Rows are points. To make a cloud, some directions were put in groups of two or more. Within a group, all points are equally far from the middle, so they leave a hole (a ring in 2 directions, a hollow ball in 3). The other directions are filled evenly. Then the cloud was stretched, turned, moved and blurred a little. Count the holes, and give their numbers of directions, smallest first.

Cloud (14 x 2):
[[-31 -44]
 [ 11 -18]
 [ 12  -1]
 [-22  19]
 [ 10  26]
 [ -8 -70]
 [-34 -30]
 [ 45  33]
 [-17   1]
 [-19  23]
 [-34  -8]
 [  6 -13]
 [-22 -27]
 [  1   3]]
Holes: 0

Cloud, 19 rows:
[[ 25  14  18]
 [-46 -13  24]
 [-17 -43  15]
 [-32  -1 -33]
 [ 14  16  32]
 [-31 -35  11]
 [-31   3 -38]
 [-15 -43  15]
 [-49 -16  39]
 [-40   2  19]
 [ 11 -34 -18]
 [ -2  30  -8]
 [-16 -41   6]
 [-13 -40   3]
 [ 22   8  34]
 [-11  23  23]
 [ 40  -9 -29]
 [ 19  28  -9]
 [ 25  -5  47]]
Holes: 1 (2)

Cloud:
[[-31 -15  17  33]
 [ 37  43  -4 -18]
 [  3 -20  16  38]
 [-18  -9  14 -19]
 [ -9  46   3 -35]
 [  9   2  32  -9]
 [-27  45   7  13]
 [-14  12  55 -12]
 [  4 -26  -8 -23]
 [ 18  21 -11  10]
 [ 10  23 -17 -56]
 [  7  18  70  20]
 [ -9 -11  21  -7]
 [ 17  39  45 -19]
 [ 22 -11  20  25]
 [-31  46  -2  -1]
 [-14  -1  19 -40]
 [ 26 -19   6 -27]
 [-36 -22   2 -39]
 [ 24  60   9  25]
 [  2  40  19 -41]
 [-17  -9 -24 -33]
 [-46  23   4 -11]
 [-50  -4   9  14]
 [-57  35  33  -3]
 [ 20   7  33 -27]
 [ 30 -20  -9 -21]
 [-10 -20  31  28]
 [ 24  -2  -6  32]
 [-27  62  18 -17]
 [  0  13 -18  -5]]
Holes: 0

Cloud (80 x 8):
[[ -4  44  16   0  13  24 -47 -14]
 [-17 -25   0   1   8  35  58  -2]
 [ 13 -18 -17  16  11  38  31  -5]
 [-27 -19  18  15  19 -28 -54 -25]
 [ 28   4 -40   0 -26   4  11  27]
 [-30 -18  23  15  25 -17 -52 -34]
 [-61  14  -2   0  33  -2  50   2]
 [-37  -6  31   5  15 -43  -7  27]
 [-13  44  21   9  -5  26 -28  -6]
 [-22 -41 -23 -12  12 -33  26 -15]
 [ -3 -48 -12  27  20 -36  10 -13]
 [-10 -42  -3  45  -6  23   4  13]
 [ 12  -1  30 -18  40  25 -43 -20]
 [-22  11  -4  44   3 -56  35 -25]
 [-14   4 -41  33 -24  19 -39 -30]
 [-40 -21 -34  38  -2  14   9  25]
 [ 10  29  -5  55  -7  16  47   9]
 [-29  52  20  -1  13  18   6   1]
 [-45  22  17  -1  17  11 -39 -14]
 [  5   0  -6  -3  27  38  42   5]
 [-29 -27 -37   4  13 -39   5 -37]
 [ 26  -2  -2 -48  33  -2 -41 -30]
 [ 26  15 -22  36  28 -14 -37  -6]
 [ 43 -24  -6  20 -26  27 -43 -25]
 [-54  -7 -10   2   7  23  47  -3]
 [  0  18   5  23 -37 -27 -10 -21]
 [ -1  40  -2 -19  -6  36  37 -27]
 [-10 -51 -24   2 -17 -18  19 -14]
 [-25 -24  42  -9 -26  13  -6   0]
 [  7  31 -13 -25  26  36 -24 -11]
 [  2   1  34 -24   7  49  16 -44]
 [  6 -26  -9   6  -4  33  49 -19]
 [-30 -28   4  51 -20   8  43 -10]
 [-41  25 -34  14  30  -6  34  -2]
 [-47  28  35  24  27 -28  18   5]
 [-43  15 -33   3  32 -17  24 -14]
 [ -6 -13  14 -17   8  42  45   3]
 [  8  32   5  50 -15  17  19 -12]
 [-18 -29 -11  14  47  -3  45 -29]
 [-26  11   9 -28 -15 -35 -27  33]
 [-18 -42 -26  16  18 -34   3 -55]
 [ 12  14  21 -25  25  47 -22 -37]
 [ 21   2  24 -26  37  -9 -29  30]
 [-49  -9 -23  25  31  -2  41 -34]
 [ 18  -1  14 -37 -13  36   5  12]
 [ 13 -18  38   4  37 -15 -26  30]
 [ 37 -11  -6  25  -9 -26  48   7]
 [-27 -37 -22  19 -27  -1  35  -5]
 [-43  -3  19   5  24   2 -54  14]
 [  7  35  21   4 -24  23 -26  35]
 [-17 -44 -36  16   4 -40 -26 -19]
 [-33  18 -16  55  -8   9  35 -31]
 [-36 -14  42  33  11  19  -3  -2]
 [ 11  23 -12 -49  -7 -20 -33  11]
 [ 21  10 -44 -19  -7 -26   5  14]
 [ 27  16  11 -47 -13  -7 -24  -3]
 [-11 -29  35  -8  -7  40 -47   8]
 [ 13  19  37 -15  42 -10  16  10]
 [ -9 -12  16 -16  12  44  44 -20]
 [-26 -23  29  19  30 -14 -41  -9]
 [-19 -36   3  32  20 -35 -42   4]
 [-42  22 -29  41  18   0  56  -7]
 [-34 -15  31 -23  16 -30 -10 -31]
 [ 25  -8   8 -49  -6   2  12 -42]
 [-43  39  21  -6 -11  22  16  -6]
 [ 29  18  18 -34   6 -19 -40  -2]
 [-30 -23   7  46 -30   2   8  17]
 [ 21 -22  19  41  27 -37  47   5]
 [ 34 -28  -3  20 -17  -8  31 -33]
 [ 10 -36 -30 -23  45  11 -38 -25]
 [ 19   7  34   6  38  13 -35  18]
 [-50  39  -8   2  20  10  53   9]
 [ 21  16 -13 -31 -20  14  33 -30]
 [-34  17 -33  33 -11  14  40 -19]
 [-14 -41  -9 -20  -2 -21  48   7]
 [  0 -19  34 -13  43   1 -33  20]
 [ 33 -19 -29  22  38   5 -34 -32]
 [-36 -21  18 -30 -23  24 -16  -5]
 [-28  -2  17  19 -38  11 -38 -40]
 [ 11   5  -6   0   5  37  61  -3]]
Holes: 3 (2, 2, 2)

Cloud (102 x 9):
[[ 33   8 -32   5  20 -10  84   3   8]
 [-18  11  23 -17  11  41  23  18 -26]
 [-55  -3 -13 -48 -31  -8   7  -1   0]
 [-13 -21  60  12  -8 -12 -27  14  38]
 [ -1 -19   2  44 -18 -11 -22  17 -10]
 [ 14   4 -62  19  18 -37  42  19  -5]
 [ 22 -19  -5 -19  24  22 -48 -61  -2]
 [ 13  15 -17  31 -18   8  -6  16  12]
 [-25  -5 -37   2  11 -40 -19  25  -2]
 [-18 -25  45  26 -12 -10  12   2 -15]
 [ -4  15   1  58  13  15 -33  -5 -17]
 [-21   7 -21 -39  35  11 -11 -48  26]
 [-13 -20 -19 -15  10 -11  64  21  51]
 [-12 -35  15   9  45 -12  -3  44  44]
 [-27 -16  -4  16  35  11  20 -28  28]
 [-21  40  20  14  39  32 -11  26  12]
 [-29 -12  12 -28  -4 -11  40  55  35]
 [  3 -11  49  15  22 -18 -10  27  39]
 [-34 -29  -5 -23  -4  37 -44 -18  25]
 [ 46 -32 -13  21   1 -43   2  -6  -9]
 [-30 -38  25 -34   5 -32   5 -26 -20]
 [ -9 -15  22 -22  -6  10 -15 -24 -54]
 [  5 -49  25  21   1  23  22  16 -24]
 [-46 -67 -20 -10  -1 -24  27 -26  41]
 [-31 -40  48 -51 -20  -8   5  27  18]
 [-14  10   2 -14   9  24  45 -31  -9]
 [-41  13 -19 -29  25  52 -34  12  -8]
 [-40  -5   1  21  -6  -8   8  12 -24]
 [-17  30  22  21  26  60   8  32  16]
 [-34  -2  36 -31 -28 -18  31  -5  10]
 [ -2 -10 -55  24   9 -64  21  17  32]
 [-14 -39 -21  36 -30   7 -53  19   8]
 [-10 -70 -14 -27   5  17 -23  20  27]
 [-26  26  30  41   7  58  14 -20  18]
 [-44  17   2 -45 -22   9  28  41  -6]
 [ -2 -15   5 -13 -42  16  10 -19 -28]
 [ 42   0   7 -37  -6  26  16  22   0]
 [-10 -32  29  28 -24 -32  43  -5  -9]
 [ 32 -42  13 -30  28 -21 -33  18  26]
 [-51   3 -14 -15  26  50  13  37  -3]
 [  0 -46  63 -42  -7  -5  12  -8  -9]
 [-43  -8   4  -9 -40  41 -17 -50 -15]
 [-32 -28  14  -8  38 -34  21 -30   3]
 [ 13  -9   6  13  16  19  24 -14  61]
 [ 44 -22 -31  24  23  20  -3 -25   2]
 [ 40   9  18 -12 -28 -11 -12   1 -45]
 [-18  25  -7 -17   3  36  -2  43  -1]
 [ -6 -52 -41  20  43   4  -3  12  13]
 [ 37 -20  22   6   0   7  38  25  -7]
 [  0 -29  16 -19   3   3  35  33 -17]
 [ 46  22 -19 -41 -18  24  -5  29 -28]
 [ 37 -43  -8  41 -33  -7  35 -27 -18]
 [-22  24 -17 -31 -24  32 -10  15  -2]
 [ -5 -41  35 -56 -21   1  27  22  14]
 [ 38 -29   3  10  19 -24 -12 -23  26]
 [ 18 -25 -10  36 -21  42 -32  25  15]
 [  8 -56  13 -23 -44 -21  31  24 -12]
 [ 32  24 -47  10  26 -19   1  52   8]
 [-32 -45 -15 -25 -53  18   8  26 -28]
 [-30 -21   8  20 -18  38  -4   7  37]
 [ -1  -9   2  13   5 -24  67  27  33]
 [-19 -26  -9   7   2  27 -17  13 -25]
 [-26 -10  10  -9 -21  38  15 -34 -32]
 [-21  -9 -11  40 -35  26 -38   3  -8]
 [-26 -51 -31   2  25  10  -2  -2  38]
 [  4 -11  -6 -40  20  15 -45  16 -13]
 [-20  -6 -48 -39 -36  20  14   0  42]
 [ -8 -24 -47 -14  18 -35  47  21   0]
 [  4   7  21 -44 -36 -13  20 -20  24]
 [-69  15   3 -22 -26  48  31   9   8]
 [  7  31 -24  -8   3  -1 -11  35 -17]
 [-15  -9 -31 -14 -24  35   5   6  26]
 [-19  20   6 -31  16  32 -10  33   7]
 [  1 -38  24 -17  32 -13  -5  28 -14]
 [-22  -1  30 -12  -8  -7  21  31  26]
 [ -5 -21  15 -11  -6 -10  50 -18  12]
 [-44   0 -25   4 -20  32  10 -16  34]
 [-23  25 -39 -24 -15 -20 -26 -12   3]
 [-60 -14  15 -55 -16  14  11  34   3]
 [-35  -5   3   4  43 -11 -22 -21  31]
 [ -7  23  14  -4   3  11 -10  22  -6]
 [ -8 -59   3  16  54  20 -14  31  28]
 [-25   4  20 -12 -12  29  21 -12   0]
 [ -1 -16 -55 -50  34  28 -28  30  43]
 [-24  10  33 -37  24  32 -30  21  -6]
 [  4  20   9 -31  29  45  16 -14  -8]
 [-21 -12  30  50 -27  29   5 -29   0]
 [ 30 -18 -16  18  25 -10  21  18 -27]
 [-59  -8 -16 -12  12  -2  17  30   1]
 [-14  -8  -9 -47  24 -19  11  29 -16]
 [-45  -6   7 -16  15  25 -58 -59   6]
 [-13 -27   4 -26  46  35   4  16  -3]
 [  8 -27  49   8  -1  -7  34 -18   2]
 [ 17 -42 -15   5  52   1  26 -23  -7]
 [  4 -11  -4  34   7 -15 -19 -49 -49]
 [-28  22   1 -30 -35 -29  21 -18   6]
 [ -6  19   1 -34  47 -12  30 -31   2]
 [ 22   0 -20 -20  26   3  18 -32  16]
 [ 34 -32  -5  12 -16 -10  41  18   0]
 [  7 -28 -56  28 -23  22  49   1  -1]
 [-26 -50  19 -38  38  15 -11   4 -17]
 [-25   2  25  31  34   7 -23 -39  25]]
Holes: 0

Cloud, 97 rows:
[[ -4  15  18  23  -6 -21  -7  -3  67]
 [-15  41  36  16  -1 -10 -10  37  13]
 [  9 -40  16 -24  12  40 -29  14  15]
 [ -6  39 -19  28  20   0   8  35 -10]
 [-30  -6 -60  -6  -8  12 -13 -50 -22]
 [ 17  44  39 -11  10 -23  -6  15  -7]
 [  7  -8 -27  26 -37   8 -23 -54 -25]
 [-40 -39  12 -22 -21  -7  -5   8  23]
 [-34  48  -7   4 -21 -17 -14  -9  39]
 [ 18 -18  46 -15  35  -2  38 -45   8]
 [ -2 -24   8 -35  44 -39  21 -17 -30]
 [ -2 -34 -22   7  -4 -21 -53 -33 -11]
 [-50   5   8 -25  29 -18  -3 -23  31]
 [ 11 -35 -57   0  -3   2  -1  18 -14]
 [-41  19  24 -12  33  -4   1   8 -32]
 [-27 -54 -15 -51  -7  -7   8 -33  -3]
 [-20  -1  21  54   8 -12 -35 -12   7]
 [  3 -52  31 -38   0 -18  24   1 -42]
 [ -8  25  28 -11 -30 -19  49 -11 -20]
 [-30 -12   7   8  -1  24  66   2 -19]
 [-13  -4  47 -31 -25  35  42   7 -10]
 [-18  12 -36 -29  10  35  -2  11 -36]
 [-15  17  -2 -25  41  12 -12  30 -29]
 [-40 -14 -10 -13 -32   3  38 -28  29]
 [  1 -33 -22  15 -17 -36  31  -6   4]
 [ -1 -21 -42  29 -40  13  -8 -21  18]
 [-14  32 -25  27 -13  34  -4  15   1]
 [  1  17  43  -8 -10  20 -24  12  62]
 [-12  25   7  40   3   8   6  14 -54]
 [ -5  34  17 -33  -8  46   8   9  22]
 [-39  22 -26  -1 -34 -27 -10   2  23]
 [  4  14 -15  20   4 -23   9 -26 -59]
 [-38 -15   7 -52   6   3  47 -11 -44]
 [ -7 -28  11 -45 -38 -16 -26 -32   1]
 [ -2  13   9  -9 -32 -17 -42 -49 -15]
 [-43  -2  16   5  -6  -7  50  33 -51]
 [-17 -32   1  -4   3  54   5 -23 -56]
 [-25 -19  42 -41 -16  23   1 -43 -24]
 [ 22 -32  21 -37  -3  13 -22 -50  58]
 [ -5  11 -16 -38 -51  -8 -25 -21  43]
 [  1 -12  -6  22  -9  51 -14  29 -31]
 [  9   2  17 -23  53  32 -11 -16 -23]
 [ -3  12 -17 -19   5  52  18 -38 -22]
 [-21 -24   1 -22 -37 -29  56   6 -20]
 [-40  -3  35 -30   5  12  28  41   4]
 [-19  36 -26 -16 -42  10 -31  -4  22]
 [ -8  32  26 -57   4  11  19  20   4]
 [  8  15  -4 -53   5  37  24 -26  -4]
 [ 26  35  -3  10  26  26   3  26   7]
 [  4 -10   8 -39  61  11  17 -23 -29]
 [-11   1   6 -14 -21   0  40 -74  10]
 [ 21  26  29  36   5 -17  -3  49 -21]
 [-22 -18 -29   6 -20   8  58 -18 -28]
 [ 35 -10 -17 -32 -26 -18  45 -13  20]
 [ 16   4   2 -27 -35 -30  51 -22   1]
 [ 29  23  -8  18   1 -17 -35 -44   1]
 [  1  -3  48 -41   2 -10  41 -38 -13]
 [ 32 -18  12 -20  47   5  41   5  25]
 [ 15 -21  -2  21 -18 -12 -54 -16 -14]
 [-37 -14 -22 -19 -19 -26  48  11  -1]
 [ 24 -19 -46  -6 -24  -9  48 -13 -11]
 [ -9   8   9 -51 -24   6  19  53  26]
 [ 11  44  36  19   0  -6  16 -42  13]
 [  1  14 -11  20  32 -36  -8  30  -5]
 [ 18  15  10  47   8  -8  -2   5  30]
 [ 11 -16  15  47 -14  -4  15 -36   5]
 [ -4 -13  11   6  16 -47   0 -28 -42]
 [ -1 -16  14  28 -20 -28 -50 -11   3]
 [  8 -48 -16 -25  24  23 -34 -50  28]
 [  2 -42  32 -49   2  -4  20 -34 -28]
 [  6 -23   0  12  45  30  16  15   0]
 [-18  46  -3  11  10  -1 -24  19 -11]
 [-18  18  17 -31 -46  33  -9 -13  -5]
 [-21   2  24 -31 -29 -28   6 -61   9]
 [ 33   8  19 -32 -14 -40  18 -14  25]
 [ -7 -24   3  43 -21 -15   3 -61  -2]
 [-10 -21  57  -2 -34   8 -28  -8  19]
 [ 44  27  -4  14  29   1   9  20  14]
 [-12 -15   5  40  22  24   1  14 -39]
 [ 11  -3 -25 -23  36 -19 -22  11 -23]
 [ -3  34  45 -14 -28  13  22  10 -16]
 [  7 -35  15 -33  36   5 -33  -4   5]
 [-47  -9  -6 -47  21  34  13 -33 -17]
 [ -9 -15 -21   5 -14  25 -51  28   8]
 [-35  -8  -6  21  -4   0  38  -6 -65]
 [-39   0 -28  -5  21  26  42 -10 -24]
 [-12 -21  24 -31 -53  21   1  22 -13]
 [ 10   8 -21   8 -34 -33 -17 -30 -28]
 [ -9 -55  -2 -29  -8  34   9 -68 -16]
 [  2 -44  -8 -19  -4  -9  27 -66  21]
 [-17   9  47 -24 -26  36   7  28  -7]
 [-21  -3   6   9 -12  33  52   2  17]
 [-33  21 -16  17 -55  -1  -8  10  10]
 [-19 -29  10 -46 -20  57  30   1 -18]
 [ 32   7  11 -40  -5  -1 -24 -41  43]
 [ -4 -35  48 -29   6  44  25  20 -40]
 [-25 -24 -13 -42 -39 -23  -1  12 -24]]
Holes: 2 (4, 4)

Cloud (106 x 9):
[[ -7  22  -2  27 -51   2 -20  22  26]
 [-19  -5  18  -3 -48 -13 -23 -21 -20]
 [  4 -12  -2   7 -16  62 -26  -2  23]
 [-50 -40 -15 -21 -24 -17  -3   1  -1]
 [-29 -32 -30 -26 -46   3 -11  38  25]
 [ 18 -33  -8 -15 -16 -19  48   0  47]
 [-21 -42  11   6 -17  32  19 -37  19]
 [-33  23 -10 -47 -37   0 -27  -1 -19]
 [ 32   9 -37  13  38 -10  12  32  35]
 [ 32 -29  18 -15 -48  -4   8   4  21]
 [-10  23  43 -41  29 -13   5 -28  13]
 [ 20  -9  45 -17   0  44 -19 -10  27]
 [-59  -8  31  12 -10  37 -23  31  13]
 [-39   1  23  -8 -57  37 -56 -13   1]
 [-33   5  35 -27 -12  24   6 -16 -42]
 [-12 -19  13   0  58  12  38 -30  29]
 [ -7   5 -43  44 -25 -16 -13 -28 -17]
 [  4 -11 -18   8  -6  23   9  14 -48]
 [-15  16  -4 -51 -48   6   7  30  40]
 [  0  15 -28  43 -28 -10  19   5 -28]
 [-34  46  13 -29  15  26  -8 -35 -33]
 [ 46   8  26 -33 -29  31  16  -5   5]
 [ -6 -50 -31 -29   4  -6  41   2  11]
 [  5 -10 -15 -40 -56   0 -20   9  21]
 [ 17 -36   4 -24 -54  20  -5   5   6]
 [ -5 -19   4  52 -15 -33   4 -28 -16]
 [ -2 -13 -14  48  36   4 -19   5 -42]
 [ 32  20 -29   4  10  34  33  21   0]
 [ -2  13  -4  11  30 -22 -37  -8 -32]
 [-18  -4  -4 -41  -2  47 -56 -14  15]
 [ 37  -6  25 -24  -5  39  29  12   8]
 [ 49  13 -10  25  22   1 -17 -19  12]
 [  7  12   7  46  28 -28 -10  16  12]
 [ 20 -17 -63  57 -27   9  26  37  24]
 [-30  -9   2  -7  20  18 -24  37  -7]
 [ 14 -40  -5  -3 -56  27  -9   8   5]
 [-43 -27 -40   9 -10  26 -20   6  19]
 [-17  -8  33   7 -15  31 -29  38  31]
 [-27  -8 -61  26 -24   9 -28 -28 -18]
 [-47   6 -12 -48 -12  37   5  25 -12]
 [-27 -11 -21  16 -33  20   6 -22 -22]
 [ 29 -34   7 -16  37  10  18   9  25]
 [-17 -24  31 -23  -6  24 -49 -17  17]
 [-14  13 -40  17  57  -5  18  -1   0]
 [-12 -17  19  -2 -50  13 -17   1 -42]
 [ 24 -40 -21  42  -5 -16  29 -41   7]
 [-17 -21 -39   4 -33  24   7  -9 -16]
 [-44 -32  32 -61 -13 -24   1 -25  -5]
 [ 10  -1 -17  17 -13  26 -66  33  -5]
 [  2  15 -18  64 -22  -9 -27 -18 -16]
 [ 22  -8 -24  16 -11  31  46  36 -13]
 [ -7 -29 -21 -35 -33  25  29   2  35]
 [ 19 -35 -10  -7  -2 -26  57 -20  35]
 [-25 -24  16   7  38 -32 -35 -15 -10]
 [-33  11 -21  31  -1  -9  15 -16  31]
 [ 41   1  31 -48   1  19   1 -20  13]
 [ 27 -33 -23  32 -21   5  26 -38  -6]
 [-11 -20 -46  23 -27  42 -28  26  21]
 [ 42 -27 -12  52 -17 -29  18  -7  26]
 [-34  11 -44  18 -27 -24   0  24 -22]
 [-35  15 -24  22 -36  17  -5 -28 -18]
 [-19   7  33 -46 -10  10 -21   1 -24]
 [-35 -33 -23   8 -28 -28  -9  24 -15]
 [ 17 -33  -4  39  22  26   3  49  11]
 [  1   8  25  60  17   6  -6 -37 -18]
 [ -7  39  16 -36 -27   8  21 -32   4]
 [-13 -25 -10 -34  10  -9 -13  26 -18]
 [-60   4 -10  10 -11   2 -28 -30   2]
 [ 22  -4  17 -24  12  46  36  -4   5]
 [  6  50 -20 -12   4   2  -2 -16 -24]
 [ 10 -18 -27   5  31  14  18   7 -29]
 [  8  -2 -29  16 -39  39  30  -8  -1]
 [ 14 -46  54  21 -31  46  -6 -10  18]
 [ -8 -41  -4  33 -52   5 -17  45  -8]
 [ -5 -32  21   2   0   5  40 -50  52]
 [ -4 -25 -13  27 -31  39  11 -24   2]
 [ 16 -10  -6 -19   4 -56  23 -30   2]
 [ 14 -24 -37 -37  35  -6  39 -30   7]
 [ 24  25  25 -51   4   1 -10 -34   5]
 [ 11 -13 -31  10 -31  38  25  22 -21]
 [-43   3 -22  21 -49  28   0  28 -26]
 [-18 -16  -7 -11   1 -56  20 -29  -6]
 [ 36  -1  21 -20  18 -31  27 -18   6]
 [-27 -31  44 -74 -23  11  16   5  20]
 [-16  -5  13 -29  -1  11 -13  42 -14]
 [-29 -42  12 -19 -24  40   7 -29  39]
 [ 27  -3  18  33   0  44   8 -34  23]
 [ 34   2  22  10  45   3  28 -49 -14]
 [  1 -30  42  18  16  20 -32  -4 -31]
 [  1   8 -10 -35 -49  35 -15  48  -6]
 [-16  44  14  43 -15  22 -49  22 -15]
 [-58  10  10   3 -16 -12  30 -21  27]
 [-17  28  -6   5   8  -1 -15 -26  40]
 [-18  25 -54  39  22   4 -46 -13 -27]
 [-32  28   6  -2 -20  15 -51  15  27]
 [-11 -13 -47 -45  -3  24  -2  17  -9]
 [  5 -24  68   0 -63  25 -16 -10  18]
 [ -4 -27  20 -46 -13  31  53   3  26]
 [-53 -21 -12   9 -20 -16 -21 -17  -3]
 [-28 -56 -16  10   9   7  -7   3  30]
 [ 30  14 -35 -10  36 -10  11  14  31]
 [  0 -37 -27  13  -2 -21  53 -10  44]
 [  7  -1  31 -48 -34   1  29 -39  38]
 [-22  19   7 -15   7   5 -27  14 -36]
 [-16 -43  33 -11 -47  33 -26 -19  13]
 [  0  -4  19 -11   9  -2 -58 -13  -7]]
Holes: 2 (2, 3)
